Every row gives one point. The ring and each string are closed loops that go straight from each point to the next, and from the last back to the first. Before rounding, they use only three directions, however many columns there are. How many times does the string pass through the ring? Passing back the other way cancels.
In the rows, zero is written as 128.

Ring:
[[148 208 102]
 [163 184 127]
 [169 148 137]
 [168 112 131]
 [148  80 108]
 [118  86  96]
 [ 95 111  89]
 [ 91 156  82]
 [119 200  83]]
String (27 x 3):
[[114 155  76]
 [ 98 182  60]
 [ 79 203  83]
 [101 186 103]
 [136 165  93]
 [153 210  72]
 [162 249  79]
 [138 218 118]
 [134 185 125]
 [149 167 111]
 [174 175 111]
 [181 180 152]
 [187 153 122]
 [184 137 124]
 [188 113 146]
 [164 101 146]
 [142 114 128]
 [142 115 117]
 [133 106 120]
 [142 114 102]
 [146  75  88]
 [114  40  88]
 [ 89  78 104]
 [118 128 103]
 [127 134  93]
 [127 140  98]
 [114 143  78]]
Times through: 4

Ring:
[[134 128 126 115 136 132 138 107 138]
 [118  79 106  98 161 163 140 124 136]
 [108  58  94  91 165 177 142 140 133]
 [107  69  92  98 151 173 142 152 130]
 [114 104 100 113 124 153 140 156 128]
 [127 162 121 135  83 117 139 146 129]
 [135 194 136 146  61  95 141 133 133]
 [141 211 149 149  54  82 143 115 137]
 [145 205 153 145  69  84 142 102 140]
 [143 173 143 132 102 104 139  99 140]]
String, 27 rows:
[[154 199 144 145  93  92 129 108 134]
 [130 147 130 124 106 121 143 117 138]
 [126 135 134 116 111 124 150 102 143]
 [133 131 135 113 131 127 144  93 144]
 [142 130 129 115 149 131 132  99 138]
 [118  86 115  98 152 155 146 110 141]
 [112  90 113 100 137 154 150 121 140]
 [128 120 116 115 134 140 136 127 133]
 [126  84 100 102 172 164 129 134 129]
 [ 99  19  81  76 193 201 144 144 133]
 [ 83   9  81  71 173 204 159 146 138]
 [113  95 107 105 132 154 145 137 134]
 [124 109 104 114 137 150 133 145 128]
 [115  84  87 107 150 168 130 166 122]
 [ 96  60  81  97 139 180 145 174 126]
 [105  98 105 108 113 152 151 146 134]
 [129 144 120 125 108 126 138 134 132]
 [141 176 122 141  95 111 127 144 125]
 [136 200 126 152  56  96 134 155 124]
 [117 168 129 135  55 109 154 140 135]
 [123 159 130 130  78 114 149 129 136]
 [140 175 131 137  93 108 134 127 132]
 [152 240 155 162  41  66 137 117 134]
 [144 249 168 161  16  55 152 101 143]
 [134 196 152 141  56  87 152 105 143]
 [135 205 161 142  49  79 156  92 147]
 [156 230 164 153  62  68 139  90 142]]
Times through: 3
